Rows are points. Two turns around zero, p and q, are shown by what they do to some points. Where does a point land after both, in the order given? Backwards means that the second turn is done in reverse. Each puzzle has new turns, and all numbers are rounded.

Turn p:
[-0.27  0.03] => [-0.27 -0.04]
[-0.37 -0.31] => [-0.27 -0.40]
[0.35 0.43] => [0.22 0.51]
[ 0.29 -0.16] => [ 0.32 -0.08]
Turn q:
[-0.27 -0.31] => [-0.36 -0.21]
[0.12 0.17] => [0.17 0.12]
[0.13 0.34] => [0.23 0.28]
[0.07 0.41] => [0.20 0.37]
[-0.05 -0.62] => [-0.25 -0.57]
Where do these land?
p, then q: [-0.09  0.16] => [-0.08  0.17]
p, then q: [0.13 0.19] => [0.14 0.18]
q, then p: [ 0.49 -0.33] => [ 0.47 -0.36]
q, then p: [-0.53 -0.02] => [-0.53  0.01]

Turn p:
[ 0.44 -0.77 -0.45 -0.08] => [ 0.36 -0.66 -0.65 -0.06]
[-0.29  0.43  0.09 -0.23] => [-0.32  0.44  0.13 -0.13]
[ 0.19  0.08  0.18 -0.06] => [ 0.19  0.08  0.12 -0.15]
[ 0.06  0.06 -0.16  0.23] => [ 0.10  0.03 -0.06  0.27]
[-0.40  0.19  0.34  0.14] => [-0.32  0.10  0.46  0.07]
Turn q:
[-0.46 -0.23 -0.12 -0.36] => [-0.49  0.00 -0.08 -0.40]
[-0.13 -0.29 -0.37  0.38] => [-0.31 -0.45 -0.02  0.30]
[-0.14 -0.12  0.08 -0.08] => [-0.11 -0.02  0.09 -0.16]
[ 0.26 -0.31  0.35  0.10] => [ 0.34 -0.27  0.29 -0.16]
[ 0.23  0.93  0.20 -0.44] => [ 0.41  0.95 -0.29  0.01]
[ 0.15 -0.10 -0.24  0.05] => [ 0.03 -0.21 -0.20  0.10]
[0.08 0.12 0.10 0.35] => [0.13 0.00 0.20 0.31]
Where do these land?
q, then p: [ 0.17 -0.28 -0.30 -0.01] => [-0.03 -0.33 -0.30  0.05]
p, then q: [-0.59  0.33 -0.34  0.56] => [-0.37  0.06  0.55  0.66]
q, then p: [ 0.53 -0.06  0.19 -0.14] => [ 0.49 -0.02 -0.24 -0.21]
p, then q: [ 0.16 -0.22  0.01  0.06] => [ 0.11 -0.24 -0.05 -0.08]
q, then p: [-0.39  0.46  0.15 -0.33] => [-0.25  0.65  0.11  0.00]
q, then p backwards: [ 0.12 -0.24  0.29 -0.14] => [ 0.21 -0.12  0.31 -0.15]

Turn p:
[ 0.33 -0.25  0.43 -0.23 -0.40 -0.14] => [ 0.12 -0.17  0.60 -0.14 -0.38 -0.13]
[-0.52  0.35  0.23 -0.27  0.20  0.25] => [-0.24  0.14 -0.16 -0.57  0.25  0.36]
[-0.11 -0.04 -0.04 -0.25  0.04 -0.50] => [-0.26 -0.04 -0.14 -0.18 -0.27 -0.37]
[ 0.18 -0.17  0.31 -0.63  0.28 -0.20] => [ 0.17 -0.16  0.12 -0.63 -0.07 -0.45]
[ 0.23  0.11 -0.72  0.30 -0.20  0.07] => [ 0.23 -0.06 -0.44  0.64 -0.20  0.16]
[-0.42  0.13  0.43 -0.02  0.20  0.28] => [-0.23  0.16  0.15 -0.40  0.41  0.27]
[-0.38 -0.03 -0.04  0.45  0.10  0.45] => [-0.19  0.03 -0.03  0.25  0.54  0.41]
[ 0.42 -0.28 -0.45  0.24 -0.23 -0.13] => [ 0.24 -0.22 -0.05  0.61 -0.24 -0.19]
[ 0.26  0.18 -0.16  0.40  0.01 -0.08] => [ 0.15  0.31 -0.07  0.41 -0.04 -0.04]
Turn q:
[ 0.07 -0.44 -0.11  0.55  0.24 -0.23] => [ 0.15 -0.33 -0.28  0.30  0.26 -0.51]
[-0.23  0.64  0.03  0.35 -0.47 -0.14] => [-0.36  0.35  0.14  0.67 -0.12  0.29]
[-0.61 -0.41  0.21 -0.04  0.24 -0.08] => [-0.42 -0.24  0.22 -0.25  0.02 -0.56]
[ 0.20 -0.25 -0.24 -0.10 -0.18  0.50] => [ 0.10 -0.45 -0.17 -0.20 -0.03  0.41]
[ 0.39  0.27  0.18 -0.16 -0.34  0.25] => [ 0.30  0.07  0.23  0.05 -0.15  0.54]
[ 0.28  0.45 -0.32 -0.47  0.09 -0.27] => [ 0.18  0.65 -0.32 -0.23 -0.17  0.21]
[ 0.35  0.24 -0.23 -0.16  0.38  0.22] => [ 0.24  0.22 -0.24 -0.29  0.36  0.28]
[-0.16 -0.36  0.20  0.38 -0.06 -0.32] => [-0.01 -0.25  0.09  0.34 -0.07 -0.51]
[-0.29 -0.14  0.28 -0.35  0.10  0.08] => [-0.17 -0.04  0.33 -0.39 -0.09 -0.14]
Where do these land?
q, then p backwards: [ 0.67 -0.04  0.14  0.41  0.45  0.14] => [ 0.41 -0.19 -0.11  0.15  0.50  0.61]
q, then p backwards: [ 0.10 -0.04  0.03 -0.08 -0.37  0.48] => [-0.14 -0.07 -0.01 -0.16 -0.44  0.38]
q, then p backwards: [-0.17 -0.41  0.21 -0.35 -0.25  0.00] => [ 0.08 -0.18  0.17 -0.45 -0.33 -0.23]
p, then q: [-0.65 -0.11  0.31 -0.25 -0.01 -0.03] => [-0.46 -0.06  0.21 -0.54 -0.12 -0.17]
p, then q: [-0.22  0.24  0.35  0.22  0.15 -0.72] => [-0.55  0.62  0.19  0.21 -0.22 -0.10]
q, then p: [ 0.37 -0.06 -0.44  0.21 -0.03  0.34] => [ 0.38 -0.33 -0.25  0.29  0.31  0.00]
q, then p: [-0.21 -0.03 -0.02  0.13  0.06 -0.22] => [-0.27  0.12 -0.09  0.08 -0.07 -0.10]
q, then p: [ 0.10  0.44 -0.59 -0.29  0.01  0.02] => [ 0.22 -0.04 -0.56 -0.03 -0.05  0.52]

Turn p:
[ 0.13 -0.28 -0.36  0.20 -0.43  0.08  0.20 -0.39  0.27] => [-0.02 -0.01 -0.09  0.22 -0.30  0.19  0.02 -0.43  0.59]
[ 0.18  0.28  0.14 -0.48  0.24 -0.29  0.24  0.37  0.35] => [ 0.03  0.43  0.05 -0.30 -0.02 -0.26  0.53  0.44 -0.04]
[ 0.30  0.38  0.16 -0.36 -0.43 -0.21 -0.54  0.19 -0.29] => [ 0.10  0.07 -0.07 -0.25 -0.56 -0.36 -0.50  0.44 -0.23]
[-0.22  0.29 -0.33  0.50 -0.47 -0.18  0.10  0.24 -0.24] => [-0.56  0.22 -0.23  0.40 -0.31 -0.01 -0.23 -0.27 -0.28]
[-0.15 -0.19  0.48  0.23  0.09 -0.10  0.42 -0.02 -0.19] => [-0.01 -0.33  0.26  0.12  0.06 -0.11  0.40 -0.30 -0.35]
[ 0.18 -0.37 -0.09 -0.34 -0.18 -0.07 -0.18  0.24 -0.56] => [ 0.07 -0.46 -0.48 -0.04 -0.09 -0.46 -0.19  0.19 -0.02]
[ 0.16  0.03 -0.12  0.40  0.19  0.31 -0.41 -0.09  0.10] => [ 0.31  0.11 -0.01  0.28  0.17  0.41 -0.36  0.04  0.00]
[-0.30  0.21  0.36  0.49  0.20  0.55 -0.20  0.33  0.13] => [-0.07 -0.08  0.23  0.25  0.18  0.72 -0.03  0.26 -0.52]
[-0.22 -0.25  0.26 -0.49 -0.11  0.23  0.25 -0.53  0.32] => [ 0.00 -0.36  0.37 -0.53 -0.05  0.17  0.29 -0.14  0.50]
[ 0.10  0.42  0.29 -0.17  0.48 -0.18  0.27 -0.41  0.36] => [ 0.30  0.48  0.51 -0.44  0.20 -0.01  0.33 -0.17 -0.03]
[-0.11 -0.41 -0.34 -0.45  0.26  0.27  0.27 -0.01 -0.33] => [-0.06 -0.39 -0.53 -0.33  0.43 -0.09  0.17 -0.09  0.22]
[-0.05 -0.11 -0.44  0.47  0.16 -0.41 -0.43  0.10  0.07] => [-0.09  0.32 -0.01  0.64  0.29 -0.19 -0.40  0.05  0.14]
Turn q:
[ 0.21 -0.04 -0.04  0.44  0.31 -0.21 -0.38 -0.03 -0.09] => [ 0.05 -0.03 -0.14  0.25  0.11  0.12 -0.54  0.09 -0.35]
[-0.09 -0.12  0.02  0.36  0.09  0.14 -0.38  0.61  0.19] => [-0.05  0.01 -0.25  0.21 -0.49  0.25 -0.23  0.51 -0.07]
[-0.46  0.53  0.34 -0.50  0.10  0.62 -0.02 -0.15 -0.43] => [-0.25  0.76 -0.02 -0.74  0.25  0.18  0.40  0.09  0.07]
[-0.34 -0.24 -0.59 -0.26  0.30 -0.38  0.08 -0.02 -0.11] => [-0.39 -0.36 -0.33  0.21  0.32 -0.38  0.32  0.06 -0.24]
[ 0.19  0.09  0.33 -0.20  0.20 -0.16 -0.11  0.17  0.29] => [ 0.20  0.00  0.09 -0.12  0.03 -0.24 -0.27  0.37  0.23]
[ 0.06 -0.37  0.17 -0.02  0.23 -0.10  0.08 -0.24 -0.67] => [ 0.21 -0.09  0.06  0.04  0.65  0.34  0.19  0.02 -0.33]
[-0.13 -0.04  0.14  0.48  0.05 -0.38  0.54  0.10  0.23] => [-0.11 -0.01  0.51  0.68 -0.04 -0.10  0.00  0.06  0.11]
[-0.02 -0.26  0.38  0.18 -0.31  0.56 -0.27 -0.08  0.32] => [-0.04 -0.14  0.22 -0.37 -0.42  0.59 -0.21  0.03  0.23]
[ 0.13  0.31 -0.17 -0.36 -0.47 -0.42  0.19 -0.08  0.19] => [ 0.21 -0.07  0.17 -0.11 -0.20 -0.69  0.19 -0.34  0.03]
[ 0.45  0.14 -0.58 -0.12 -0.50  0.33  0.29 -0.27  0.08] => [ 0.17 -0.07 -0.30 -0.05 -0.22 -0.07  0.17 -0.89  0.32]
Where do these land?
p, then q: [ 0.29  0.57  0.30  0.35 -0.09 -0.03 -0.02 -0.39 -0.15] => [ 0.43  0.30  0.14 -0.49  0.11  0.13 -0.13 -0.39 -0.27]
p, then q: [-0.07 -0.31  0.02 -0.46 -0.19  0.04 -0.54  0.29 -0.04] => [ 0.11 -0.40 -0.25  0.13 -0.41 -0.08  0.08  0.54 -0.06]
q, then p: [-0.15 -0.39 -0.52 -0.33 -0.38 -0.41  0.03 -0.18  0.04] => [-0.06 -0.45 -0.03  0.16  0.13 -0.51  0.25 -0.47  0.33]
q, then p: [-0.12 -0.16 -0.20  0.53  0.33  0.00 -0.18  0.14 -0.04] => [-0.22 -0.14 -0.19  0.34  0.17  0.30 -0.38 -0.03 -0.21]
q, then p: [-0.56 -0.13  0.51  0.49  0.25  0.14 -0.15  0.01 -0.09] => [-0.26 -0.35  0.01 -0.10  0.07  0.45 -0.05  0.35 -0.64]
p, then q: [ 0.33  0.09  0.48 -0.15  0.29 -0.10 -0.21 -0.51 -0.10] => [ 0.69 -0.09  0.09 -0.29  0.32 -0.09 -0.27  0.07  0.09]
p, then q backwards: [ 0.44  0.61  0.10 -0.09 -0.06  0.31  0.21 -0.01  0.59] => [-0.09  0.27  0.44  0.05 -0.41  0.59 -0.05  0.38 -0.36]
p, then q backwards: [-0.03  0.50 -0.49 -0.09  0.39  0.08  0.17  0.04 -0.08] => [-0.03  0.43 -0.08 -0.14  0.32  0.34 -0.18 -0.20 -0.44]
p, then q: [-0.11 -0.37  0.26 -0.11 -0.12 -0.45  0.47  0.39 -0.17] => [-0.04 -0.25  0.44  0.57  0.16 -0.15  0.43  0.00 -0.19]
q, then p: [-0.03 -0.41 -0.46 -0.15 -0.43  0.40  0.22  0.22  0.04] => [-0.18 -0.17 -0.23  0.06 -0.21  0.25  0.36 -0.45  0.54]
